Each row is a point. Each copy is the shape, with its points in the same order, turned, moved and blurred by noise. Some copies are also mirrored. Which?
In the rows, zero is written as 128.

Shape:
[[ 83 149]
 [151 106]
 [129 158]
 [125 154]
 [158 141]
 [110 146]
 [ 77 119]
 [137 156]]
Copy 1, 8 rows:
[[ 74  95]
 [156 123]
 [ 99 137]
 [ 99 135]
 [130 158]
 [ 93 117]
 [103  71]
 [102 148]]
Copy 1 is: only turned
Copy 2:
[[190 124]
 [108 125]
 [160  92]
 [154  91]
 [117  87]
 [159 113]
 [180 146]
 [150  97]]
Copy 2 is: only turned
Copy 3 (8 x 2):
[[ 93 137]
 [156  92]
 [142 143]
 [135 142]
 [167 125]
 [119 135]
 [ 79 111]
 [147 135]]
Copy 3 is: only turned
Copy 4:
[[188 145]
 [109 114]
 [141 159]
 [147 156]
 [111 150]
 [166 144]
 [185 109]
 [137 162]]
Copy 4 is: mirrored

Shape:
[[ 85 158  83]
 [ 86  91  99]
 [113 150 130]
 [130  93 166]
 [103 137 116]
 [136 114 178]
 [ 98 131 151]
 [135  90 128]]
Copy 1, 8 rows:
[[122 157  58]
 [150 192 117]
 [127 124 101]
 [147 130 167]
 [131 145 100]
 [150 106 159]
 [157 123 114]
 [128 155 155]]
Copy 1 is: only turned
Copy 2 (8 x 3):
[[180 146 101]
 [125 124  70]
 [138 138 135]
 [ 72 116 126]
 [141 132 114]
 [ 76 122 150]
 [110 149 130]
 [ 98  92 110]]
Copy 2 is: only turned
Copy 3 (8 x 3):
[[104  90 177]
 [158  87 143]
 [ 98 118 133]
 [138 132  73]
 [113 114 137]
 [112 136  68]
 [102 103 105]
 [146 137 108]]
Copy 3 is: mirrored
Copy 4:
[[195 129 147]
 [154 184 115]
 [143 131 162]
 [ 79 154 144]
 [151 139 150]
 [ 79 135 160]
 [130 151 170]
 [106 151 117]]
Copy 4 is: only turned

Shape (10 x 6):
[[151 118 102 114 109 169]
 [123 145 134 126 120 151]
 [ 99  92 100 117 100 145]
 [127 155 112 107 199 135]
 [112  73 122 152 128  82]
 [ 99  93 116 128 103 115]
 [141 142 131 135 193 153]
 [142 139 151 116 202 164]
 [161 120 143  98 121 124]
 [161 142 124 133 133 139]]
Copy 1 (10 x 6):
[[116 103 157 154 117 172]
 [139 141 141 147 123 141]
 [137 102 141 101  97 162]
 [ 67 156 160 141 121  96]
 [133  94 115  68 154 113]
 [148 102 119  98 116 140]
 [ 84 157 177 144 153 110]
 [ 71 178 178 144 158 128]
 [106 124 103 147 147 155]
 [117 115 151 159 145 131]]
Copy 1 is: only turned
Copy 2 (10 x 6):
[[ 87 138 161 117  99  87]
 [128 158 138 114 116  99]
 [ 68 137 112 141 109 106]
 [152 131 151 127 187  65]
 [ 89 127 127 161 164 171]
 [ 79 142 110 140 124 141]
 [153 145 170 145 152  80]
 [151 168 170 145 165  63]
 [101 168 165  93 141 123]
 [130 141 167 111 130 114]]
Copy 2 is: mirrored
Copy 3:
[[156 120 150  95 167 105]
 [137 125 134 129 149 141]
 [165  71 115 108 150 112]
 [100 134 123 169 206 113]
 [131  91  66 132 114  83]
 [143  78  95 116 128 113]
 [127 155 123 172 190 107]
 [133 155 144 192 185 102]
 [113 120 154 125 129  97]
 [122 152 131 117 149 110]]
Copy 3 is: only turned
